Each row is a point. Each copy is the shape, with its points in the same order, turned, moved and blurred by noise. Some copies are also mirrored. Which?

Shape:
0: -15.0 -15.8 -36.0
1:  -9.6  -4.0   2.3
2:  -3.4  20.3  23.9
3:  13.3 -10.3  12.9
4: -13.4  13.9   2.7
5: -16.5   4.2  20.3
6:  21.2   8.5   3.7
Copy 1, 7 rows:
0: -17.8  -8.4 -29.5
1:  -6.5  -8.6   5.2
2:  -1.0   9.1  34.9
3:  22.9  -7.0   8.3
4: -12.7   5.9  15.0
5:  -6.6 -11.3  28.1
6:  18.4  15.3   5.5
Copy 1 is: only turned
Copy 2:
0:   6.1 -26.7  32.8
1:  -8.7  -6.1   6.4
2: -13.9  24.4 -13.1
3:   5.3  -4.7 -18.7
4: -10.0  11.1   9.3
5: -22.5   6.6  -6.1
6:  14.4   5.4  -9.2
Copy 2 is: mirrored
Copy 3 (7 x 3):
0: -19.5 -11.5 -28.8
1: -13.2   4.8   9.3
2:   0.2  19.0  26.1
3:  10.1  -9.7  18.5
4:  -9.8  20.6  10.7
5: -15.8  14.1  25.9
6:  20.8   2.4   7.7
Copy 3 is: only turned

Shape (10 x 6):
0:  -7.6  21.6 -12.2   7.4  -3.4  -1.6
1:  -8.0   9.9  15.9  -8.2  13.6  -0.5
2: -21.0   5.5   7.8 -23.2  16.8 -35.6
3: -13.2  26.7 -11.2 -19.3  -2.8   4.2
4: -25.1 -15.9 -14.4  10.2   3.9 -24.2
5: -17.9 -14.4  -5.3   9.0  12.4   2.7
6:  -5.5  -3.2   8.4 -25.8   0.5  -2.6
7:  17.6  -7.4 -23.0  -8.1  -1.0   3.6
8:  -9.1  19.3   9.4 -13.7 -24.9   6.1
9:  -1.3   3.1 -21.7   7.7 -28.4  -2.1
Copy 1 (10 x 6):
0:  -7.4  16.4 -15.6  -3.1 -11.8 -14.2
1:  -4.1   5.4  14.5 -18.2   1.2 -18.5
2: -16.6  -3.7   1.2 -27.6  11.1 -49.1
3: -11.0  12.1  -8.2 -23.1 -28.6 -20.8
4: -13.7 -15.3 -11.0  15.0   8.5 -34.3
5:  -0.5 -14.0   5.3  12.9  -2.8 -20.4
6:  -6.7 -17.5   1.5 -29.1  -4.9 -16.1
7:  19.5 -12.7 -24.0 -12.4 -11.3  -7.0
8: -28.3   5.9  -7.8 -26.6 -12.9   3.3
9: -13.6  -0.3 -34.2   1.2 -14.0   1.4
Copy 1 is: mirrored
Copy 2:
0: -11.4   5.6 -13.0  13.5  -8.3   2.2
1: -13.8  13.8  12.7   3.3  13.1   2.0
2: -25.9  21.4   5.2  -8.6  15.0 -33.3
3: -24.4   9.7 -14.4 -12.9  -2.0  12.4
4: -18.3 -15.6  -9.5  16.9  14.4 -38.2
5:  -7.2 -10.4  -3.9  13.9  22.0 -11.9
6: -14.3  -1.6  14.3 -18.1  14.4  -4.0
7:  12.5 -15.0  -6.1 -12.0   0.0  -2.4
8: -33.5  -1.7   9.8  -1.3 -11.4  13.6
9: -13.1 -25.4  -4.4   8.3 -21.9  -2.8
Copy 2 is: only turned
Copy 3:
0:  12.0  23.5  -4.9  -0.1   7.0  -3.3
1:   2.5   0.5  16.8  -7.4  21.1 -13.1
2:  -5.2   2.1   2.0 -17.0  32.7 -41.9
3:  14.8  18.7  -8.0 -24.2  17.4  -0.5
4:  -6.2   0.0 -31.8  12.9  18.5 -24.7
5:  -2.3  -5.1 -14.7  11.7  24.7  -3.7
6:  -0.5 -12.6   3.9 -21.6  12.4 -10.9
7:  31.7 -14.0 -14.2  -5.2  -6.4  -3.1
8:  -8.3  13.6   4.4 -23.2  -2.9   3.6
9:   6.7  10.7 -24.2   1.7 -18.5  -1.9
Copy 3 is: only turned
Copy 4, 10 rows:
0:  -0.3  -6.3 -31.5 -12.4  13.8 -10.2
1:   2.2  -8.6   8.6  -9.0  19.9  -3.6
2:  -5.3  -4.2  15.8 -22.0  29.2 -42.7
3:  -4.8   8.3 -13.9 -30.8  18.7  -4.5
4: -23.0 -11.3 -11.5   6.7   3.6 -40.7
5: -21.4  -5.4  -3.6   9.8   7.8 -12.8
6:   1.5  12.9  15.4 -12.3   7.9 -11.8
7:   5.7  26.3 -20.2   6.0   6.0 -12.1
8:  10.0  -4.1  -9.9 -38.4  -6.8   1.8
9:  -1.3   5.2 -35.8 -12.2 -16.1 -14.3
Copy 4 is: mirrored

Shape:
0: -14.7   3.6   6.3   9.3  -6.2   6.1  -0.4   4.2
1: -14.4  -7.1   5.6   8.7  43.2  -4.4   3.1 -12.0
2:  -6.7  23.4   0.8   4.4 -11.8  -7.8  14.3  16.9
3:  -3.1  -6.3   1.4  -5.7  11.3  -7.1   9.8  -8.2
4:   7.2   6.7   8.4 -11.0  -7.4  -7.5   5.0   0.6
5: -15.2 -44.8   5.6   8.3  -3.0  -0.6 -15.1  -6.3
6: -17.1   8.3  -5.9 -23.0  -8.4   0.6   3.0  -5.7
7: -11.4 -20.3  -6.1   1.9   4.3  18.3  16.4  -5.8
8:  24.3  22.2 -13.3  -5.7  -3.8   6.5 -20.6  -8.4
9:   0.2  15.5   5.3  -9.1  -6.9  -0.7  15.4 -10.2
10:  -6.8  16.1   4.7  -1.0   7.4  -1.0  -4.9  23.1
11:  21.6  18.8 -79.5   9.2   2.1  -9.6   7.0   9.3
12:  13.1   6.4 -21.0   3.7  12.8   2.0  -4.9  38.6
Copy 1 (13 x 8):
0:  -8.5   2.7  -0.6  10.3  15.7 -13.3   4.6  -7.0
1:  -5.7 -14.5 -29.8 -27.7  25.7  -9.7  22.4   5.3
2:  -1.2   3.0  10.0  16.4  -6.4 -27.5   8.4   5.5
3:   2.0 -15.9  -3.7 -18.8  11.5  -6.5   3.2   5.7
4:   2.5  -1.4   2.7  -3.5  -5.7 -14.6 -10.4   0.3
5:   7.8 -16.2 -15.2   7.0  43.9  15.8 -10.0  -5.5
6: -18.8 -14.9  13.1  -5.0   7.6 -17.7 -12.7  10.4
7:  -8.2 -17.7   6.8  -4.6  20.8  13.9  14.3   1.4
8:  -6.1  34.1   5.1 -18.5   1.1  -4.4 -12.0  18.1
9:  -7.1  -0.6  13.7  -9.7  -3.6 -19.4   1.9  -5.9
10: -14.8   8.3 -13.6  11.3  -1.1 -18.0   4.5  14.7
11:  15.9  31.8  34.8  -9.5  13.4  -8.0  21.5  69.3
12:   0.1  15.7 -12.3  14.3  -3.1  -2.4  14.2  42.0
Copy 1 is: mirrored
Copy 2, 13 rows:
0:  -6.8 -19.1  -5.7   7.1  -5.1   3.3   3.2  -3.9
1: -32.9  -5.9  23.6  -9.4  16.7  11.6 -17.3 -13.0
2:   7.1   1.3 -12.0  17.5   0.5   9.0   5.4  14.8
3: -12.2  -7.3   4.2  -7.6  20.2  -6.5  -2.4  -2.0
4:  11.3  -3.6  -3.2   1.0   9.4 -14.5   0.1   1.2
5: -17.4 -54.0  -3.8 -22.4  10.7  -6.6  -8.4  -7.0
6: -16.7  -3.5  -7.0   4.2  -1.0 -24.0   6.3  11.8
7: -24.9 -18.4  -4.8 -17.3  11.5   2.0  20.0  -8.0
8:   4.8  13.7 -28.2  -1.4  -4.2 -19.3 -17.6 -21.1
9:  -1.6   2.6  -4.3  11.2  12.5 -14.2  11.7  -3.1
10:   2.0   0.8   0.4   0.2 -13.1   7.7  -9.4   7.8
11: -20.9  34.6 -72.5 -15.8  20.2  14.3 -16.0  10.6
12:   4.9  10.6 -21.4 -24.7 -11.1  21.4 -13.8   8.4
Copy 2 is: only turned
